Rows are points. The ring and each string are closed loops that go straight from each point to the next, and from the last back to the first. Before rounding, they use only three directions, however many columns there are. Count how often each string passes through the ring. Passing back the other way cancels.
In the rows, zero is written as 128.

Ring:
[[153 156 151 140]
 [112 160 158 173]
 [ 85 148 143 157]
 [ 75 113 111 122]
 [ 93  59  77 119]
 [141  96 107 124]]
String (23 x 4):
[[116 136 138 154]
 [117 130 135 157]
 [126 142 150 181]
 [137 171 172 191]
 [137 198 185 171]
 [123 173 162 149]
 [113 140 138 145]
 [ 99 121 131 174]
 [ 91 121 130 171]
 [ 74 132 134 166]
 [ 65 160 143 131]
 [ 76 151 135 115]
 [100 125 124 130]
 [ 86  96 107 145]
 [ 67  90  99 139]
 [ 62 109 108 125]
 [ 58 130 120 121]
 [ 72 163 142 116]
 [ 91 155 142 131]
 [103 132 132 143]
 [ 92 115 128 181]
 [ 95 141 153 210]
 [110 132 140 176]]
Times through: 3
String:
[[136  76  89 103]
 [122 119 121 128]
 [124 105 116 141]
 [164 125 132 139]
 [188 191 175 126]
 [153 190 170 125]
 [125 143 142 147]
 [120 134 142 172]
 [109 136 149 202]
 [106 132 136 160]
 [110 153 143 132]
 [ 74 180 162 149]
 [ 59 146 137 146]
 [ 67 100 108 150]
 [ 91 106 112 137]
 [ 99 105 112 136]
 [ 93  76  94 145]
 [103  98 104 123]
 [104  63  78 107]
 [113   7  45 119]]
Times through: 0

Ring:
[[ 98 115 114 124 113 160  99 126]
 [ 92 108 108 110 128 154 107 118]
 [ 93 141 119 116 138 156 141 101]
 [121 194 155 153 119 166 173  93]
 [161 165 172 172  85 156 152 111]
 [181 123 171 175  63 148 118 133]
 [147 118 148 160  75 157 100 138]]
String, 23 rows:
[[ 66  86  83  84 149 150  97 116]
 [117  65 111 103 121 134  98 124]
 [140  93 135 131 101 141 110 125]
 [ 96 107 110  98 145 143 133 102]
 [ 62 210 120 117 164 175 183  75]
 [ 85 214 137 141 137 179 174  87]
 [133 132 143 141 107 151 134 113]
 [157 102 149 141  96 137 125 120]
 [137 143 149 149 102 154 138 113]
 [116 249 168 177 112 185 192  87]
 [186 167 189 186  72 152 160 112]
 [201  84 173 166  61 129 113 136]
 [163 107 155 154  81 143 116 129]
 [131 202 164 178  89 178 151 111]
 [186 125 175 186  50 153 108 141]
 [194  80 166 175  44 140  82 154]
 [133 167 153 177  73 177 112 133]
 [121 151 140 153  97 167 121 122]
 [139 109 139 141  95 148 111 126]
 [123  71 117 128  90 149  69 146]
 [ 59 166 104 127 127 184 110 118]
 [ 80 165 117 131 126 175 126 111]
 [ 63 142  99 110 140 170 115 111]]
Times through: 0
